Each point is reached from the start by the listed moves, each made once or not at all, plus a little noise. Is the number of moves made odd or even? Then give how often each move was made.
In the rows, zero is written as 128.

Moves:
(1): [188 134 130 124 143]
(2): [113 195 151 134 149]
Start: [114 162 158 146 137]
Points:
[159 238 181 148 174] => even (1, 1)
[177 172 163 146 149] => odd (1, 0)
[100 225 174 149 157] => odd (0, 1)

Moves:
(1): [214  96 138 113 129 111 103 133 136]
(2): [147 198 130 180 146 134 129 150 135]
(3): [109 118 177 147 110 106 116 134 135]
(4): [137  89 105 211 130 112 172 154  97]
(5): [126 138 130 134 197 110 133 107 161]
(6): [134 124 152 134 133 181 136 136 127]
(7): [154 120 145 111 117  94 183 109 131]
(8): [130 119 112  92 144 118 159 211 143]
Start: [131 120 100 111 145  92  92 120 134]
Points:
[225  56  94 184 216  46 117 129 141] => odd (1, 0, 0, 1, 1, 0, 0, 0)
[163 105 141  93 138 110 154 111 140] => even (0, 0, 0, 0, 0, 1, 1, 0)
[156 111 107  64 219  21 184 159 186] => odd (0, 0, 0, 0, 1, 0, 1, 1)
[148 135 140 247 239  88 168 242 162] => even (0, 1, 1, 1, 1, 1, 0, 1)
[247 144 120 119 186 123 110 237 161] => even (1, 1, 0, 0, 0, 1, 0, 1)

Moves:
(1): [133  98 118 125 124  68 140 170 129 139 118 155 166 151 116]
(2): [179 171 130 151 141 141 125  97 161 137 141 136 108 150 136]
(3): [144 124 136 131 110 153 124 143 171 141 153 143 129 134 128]
(4): [135 114 106 179 144 104 135 109 122 140 132 100 161 105 161]
(5): [124 133 162 113 161 161 121 129 141 131 131  96 146 153 124]
(6): [154 147 120 107 127 174 122 158 129 153 116 120 125 124 125]
(7): [126 136 145 168 137 158 145 137 129 147 132 160 141 154 123]
(8): [126 155 109 143 135 104 110 180 118 138 154 136  96 110 132]
(9): [119 121  77 156 138 141 144 105 147 115 130  74 129 130 120]
(10): [108 136 119 101 121 129 120 121 131 159 130 126 112 131 129]
(11): [140 134 108 126 135 143 150 129  85 146 184 139 108 118 145]
(12): [134 120 114 127 167 157 117 129 124 129 139 167 142 125 146]
Start: [161 106 115 103 131 124 125 148  85 120 120 149  92 118 125]
Points:
[241 135 100 103 141 122 127 192 117 167 111 174 104 162 117] => odd (1, 1, 0, 0, 0, 1, 0, 0, 0, 0, 0, 0)
[223 139  74 135 212 225 107 233  76 204 233 153 100  93 187] => odd (0, 0, 1, 1, 1, 1, 0, 1, 0, 0, 1, 1)
[160  67   7 190 204 127 181 151  58 202 192 177 154 135 170] => odd (1, 0, 0, 1, 0, 0, 1, 0, 1, 1, 1, 1)

Moves:
(1): [162 115 124 137 122 116 129 134 156 102 120 125 130 131 127 129 126 143
 152 127 124 112 136 127]
(2): [132 152 134 127 123 130 128 114 127 122 119 135 139 116 124 120 124 147
 115 129 125 127 122 126]
(3): [129 124 151  88 116 125 139 122 146 130 133 144 118 153 128 129 101 122
 140 109 136 150 144 135]
(4): [125 138 118 156 124 119 122 134 127 125 118 137 145 140 135 125 120 120
 117 108 132 121 122 101]
(5): [125 130 126 126 157 131 128 131 147 132 140 126 140 134 142 130 144 136
 111 123 116 138 124 120]
(6): [147 125 115 128 153 159 101 114 120 122 106 129 130 110 120 117 115 119
 126  93 128 125 132 126]
(7): [131 104 119 156 129 130 160 117 131 160 136 111 142 146 126 112 120 141
 116 146 114 147 152 149]
(8): [133 128 140 110 128 139 130 172 137 135 107 133 149 134 113 113 150 134
 133 122 118 137 120  96]
(9): [109 123 130 137 126 135 111 158 139 119 133 116 131 116 146 117 113 126
 139 122 114 134 133 131]
(10): [138 127 105 123 109 141 115 135 136 162 131 138 145 121 136 152 130 136
 124 108 126 114 130 134]
(11): [153 114 136 125 102 152 139 134 118 113 171 120 122 140 156 116 128 107
 100 132 136 130 122 134]
(12): [117 121 102 112 136 122 126 129 115 120 130 168 132 135 123 125 117 132
 124 140 130 151 142 120]
(13): [118  96 124 125 123 125 128 112 129 122 137 133 157 137 124 127 131 130
 119 126 121 131 123 142]
(14): [121 131 110 124 122 132 129 139 144 124 132 114 128 146 109 129 135 116
 107 146 143 131 142 152]
(15): [129 135 120 115 125 124 128 113 120 129 125 124 126 151 144 116 124 125
 126 135 127 111 141 146]
(16): [119 133 137 123 125 148 130 123 124 104 105 121 120 112 140 138 143 126
 136 123 125 131 149 120]
(17): [106 133 122 134 114 134 136 116 142 121 138 163 125 107 136 111 152 116
 142 121 132 117 130 135]
(18): [125 124 123 129 129 135 133 124 118 118 133 127 119 136 123 122 129 158
 127 113 131 122 129 127]
(19): [124 151 133 118 141 131 122 114 127 129 153 118 150 134 130 130 125 119
 148 129 122 128 136 111]
(20): [129 106 147 157 141 142  88 127 128 134 131 145 110 132 125 150 139 154
 137 148 145 120 118 122]
(21): [128 135 127 131 134 136 142 137 120 134 117 132 127 123 138 132 124 131
 139 123 151 133 112 134]
(22): [139 133 125 134 111 115 109 118 120 124 123 129 133 147 132 120 154 117
 132 125 118 171 123 147]
(23): [128 122 143 122 135 102 124 135 133 133 146 115 139 101 128 112 121 119
 111 127 152 132 155 130]
(24): [125 130 131 144 136 126 137 135 114 129 127 138 135 129 128 134 121 124
 131 118 114 123 140 150]
Start: [135 119  94  89  99 110 139 127 149 126 121 117 106 119 124 131 132 151
 156 129 104  96 160 133]
Points:
[136  97  98  69  78 224  84 181 181 126 179 164 132 144 139 114 134 148
 173  56 113  92 199 150] => even (0, 0, 1, 0, 0, 1, 0, 1, 1, 1, 1, 0, 0, 1, 0, 0, 1, 1, 1, 1, 0, 0, 0, 1)
[129  92  90  91 151 174  67 198 139 124  79 169 117 100 122 116 119 179
 186 109 121 127 146  92] => even (0, 0, 0, 0, 0, 1, 0, 1, 1, 0, 0, 1, 0, 0, 0, 0, 0, 0, 0, 1, 1, 0, 0, 0)
[182 142 125  53 134 131  55  79 209  73 120 107 134 150 137 118 149 162
 161 104 134 133 242 159] => even (1, 1, 1, 0, 1, 1, 0, 0, 0, 0, 0, 0, 0, 1, 1, 1, 0, 0, 1, 1, 0, 1, 1, 0)
[ 81 109 121  56  82 117 168 134 159 119 134 179 212 122 149  55 137 142
 186  99  85 215 249 168] => even (0, 1, 1, 0, 0, 0, 1, 1, 1, 0, 0, 1, 1, 0, 0, 1, 1, 0, 1, 0, 1, 1, 1, 1)
[135  55  71 134  68 131 126 134 185 117 110 207 195 103 118 106 172 246
 143  98 118  97 226  95] => odd (1, 1, 0, 1, 0, 0, 1, 1, 0, 1, 0, 1, 1, 0, 0, 1, 1, 1, 0, 1, 0, 0, 1, 0)
